Each row of a before or after table is a point. The points were changed in one or more steps. Then noise was added and the rows were shuffled. The steps act on columns, c1 being the first. Name the steps. A step turns or swaps two columns, mirrors them in a line or flattens them onto one, adds a multiple of one to another, or multiplies or shifts one. Angles are multiples of 10 degrees, from the lower column toward the higher: turns from -170 to 170, lines from 10 to 170 but not 90. Use the fewest steps. Two steps may share a column if one is a turn and the other turns, adds or multiplies; they go together, in the order done. Otherwise the lowest column goes first.

Before:
[[ -9 -17]
 [ 47  29]
 [ -8   4]
 [ 27  40]
 [ 47 -25]
 [-41   2]
 [ 12 -58]
 [-35  28]
 [-33 -38]
 [ 60 -55]
 [-43  35]
 [  2 -53]]
After, 12 rows:
[[ 13 -22]
 [ 27  15]
 [-43  15]
 [ 47   9]
 [ 47 -10]
 [-32 -17]
 [-40   2]
 [  3 -22]
 [-10  -7]
 [ -8   2]
 [ 59 -23]
 [-35  11]]
Steps: multiply c2 by 0.4

Before (9 x 6):
[[ -4 -11   1   9   7   9]
 [ -6  -5 -19 -11  15 -16]
 [  3   8  10   0   7  -9]
 [ -8   0  -3  15  -9 -14]
 [-10  -5   8  -2  14 -16]
 [ -8  11  13  -4  12   7]
 [-15  -3 -20   5  -9  -6]
 [ -1   7  11  -5 -10  -9]
 [ -7  -3 -10   4   2  -3]]
After (9 x 6):
[[ 16  -5 -57 -11  -7 -16]
 [  7   9  30   0   3  -7]
 [ 13  -5  24  -2  -9 -15]
 [  6 -11   3   9  -5   9]
 [ 11  10  40  -4  -7   7]
 [ -9  -4 -60   6 -15  -6]
 [ -9   7  33  -5   0  -9]
 [ -9   1  -8  15  -8 -13]
 [  2  -3 -29   4  -6  -4]]
Steps: swap c1 and c5; multiply c3 by 3

Before (11 x 9):
[[  8 -10 -11 -19  12 -17   5  17  12]
 [ -6   8  14  41  15   0  -2 -23 -23]
 [ 55  32   0 -17   0  -5 -11   0  11]
 [ 19 -15   8  -7  17 -13  -8  17  12]
 [ -9  18  10 -13 -20  29 -20 -20 -34]
 [  0 -15   8 -20   7   8  11 -22   4]
 [ -1  20  10  -3  15  -6  -7   4  16]
 [ -8 -14  12  -5  -2  -6 -16  -9  10]
 [ -6 -17  11 -13   4  31  -9  54  14]
 [ -5 -16 -14 -14  11  15 -11 -20   6]
 [ -7  -9  -1   4 -15  -6   2 -21  15]]
After, 11 rows:
[[  3  15   9 -20   7   9  11 -23   4]
 [ -3 -20  10  -4  15  -6  -7   2  15]
 [-18  18   8  -7  17 -12  -8  17  13]
 [-59 -23   0 -18   1  -5 -11   1  11]
 [ -5  10 -10 -19  12 -17   5  17  13]
 [ 10  16  10 -13   4  32 -11  55  15]
 [  6 -19  10 -12 -21  30 -21 -21 -34]
 [  8   8  -2   4 -15  -6   1 -22  16]
 [ 10  14  11  -6  -1  -7 -15  -8  10]
 [  7  14 -14 -14  12  16 -10 -19   6]
 [  4  -9  15  41  14   1  -1 -24 -23]]
Steps: turn c1 and c2 by 170 degrees

Before (8 x 14):
[[ 17 -42   9 -37  22 -57  17  49 -39  29  -9  -2 -17  -4]
 [ 34 -21 -13  19 -21  22   2  -5 -15  -6 -34 -18  -2  18]
 [ 11 -26  27 -55   0 -39 -16  25 -50  18 -11   3   4 -11]
 [  4  34 -47  14   9 -10  16   7   0  49 -25  14  50  -2]
 [ -2   1   8  41 -28  44   9 -15  31  -4 -24 -22  -6 -13]
 [ 17   4  14  57 -26   5  11  -1  11  14 -13 -16  27  35]
 [ -6  13   5  20 -44  49 -23   0  -7  28 -12 -20 -56  -2]
 [  2 -12   4  12 -14  46  31 -29   1  29 -42 -11   5  32]]
After (8 x 14):
[[ -4  20   2  19 -45  31  -2   6   2 -11 -12  14 -56 -23]
 [  1  -8  28  14 -14  32  31  -7   0 -12 -43  14   5  30]
 [  4  28 -21  15   9 -24   1 -43   0   9 -24 -24  50  14]
 [ -7   7  17  43 -28  40 -14   2   1 -16 -25  24  -6  10]
 [ 20 -26 -14 -57  -1 -41 -12  32  -4  14 -12   8   4 -15]
 [ 21 -37 -42 -37  20 -61  -6  24  -5  25 -10  15 -17  17]
 [ 34 -15   0  21 -21  22  18 -14  -5 -10 -35  25  -4   3]
 [ 16  10   5  58 -25  -1  34  11  -2  -1 -15  13  27  10]]
Steps: flatten c1 and c9 onto the line at 170 degrees; mirror c2 and c12 in the line at 170 degrees; turn c3 and c8 by 70 degrees; flatten c6 and c10 onto the line at 160 degrees; swap c7 and c14

Before:
[[-27 -11  17  13  12   6  -7  -9   3 -15  -3   3   6 -12  -7  -1   0   0
  -17 -10]
 [  1   3 -36  -5 -14   3  39 -14   6 -15  -4 -13  13 -15  27 -15 -29 -40
    8   7]
 [  4 -27  12   1 -25  15  -3   6  15   0   7  60   4   3  -8  11 -17 -12
   12  -7]
 [ 13  14  -4   6 -17   7  -8 -12 -14  -4   0   3  -6   1  -8  13  -8 -19
    4   4]
 [  0  -7   0   9 -20  24  -8   8 -46 -21  44 -12  -2  -3 -10 -10   0   4
   -9   5]
 [ 10   1  20  16 -13  -1  -1   7   4  -5   8  20  -4 -49  16   1 -25   6
    6  15]
 [-46  18  -5  -1  36  36  32  -1 -48  15  -4 -14  12 -44 -14  15 -24  -5
   -3   9]
 [ 15 -32   8   4 -32  36   6   6   8  -8  36 -11   6 -11 -13   4  -5   6
  -10 -10]]
After (8 x 20):
[[ 13 -31   8   3 -31  14   7 -10   8  -7  36 -18   5 -12 -15   3  -6   6
  -30 -10]
 [-12   4 -36  -5 -15   1  39  -8   6 -16  -5 -13  13 -16  27 -14 -31 -39
   24   5]
 [-22 -11  16  13  12   2  -7  18   3 -15  -2  18   8 -12  -8  -1   1   1
  -51 -11]
 [ 11   2  21  16 -14  -1  -2  -6   2  -5   9  15  -4 -49  16   0 -27   6
   16  15]
 [-24  18  -5  -1  38  15  32  40 -48  15  -5   7  12 -44 -13  17 -24  -5
   -9   9]
 [ -5  14  -4   7 -16   3  -8 -18 -13  -4  -1  -3  -8   1  -7  13  -9 -19
   11   3]
 [  6  -6   0  10 -20  10  -8   4 -46 -21  43 -12  -1  -3  -9 -10   0   4
  -27   6]
 [  7 -28  12   1 -25   7  -2   0  16  -1   8  58   5   3  -7  10 -17 -12
   36  -6]]
Steps: add -0.5 times c1 to c12; turn c1 and c8 by -60 degrees; multiply c6 by 0.4; multiply c19 by 3
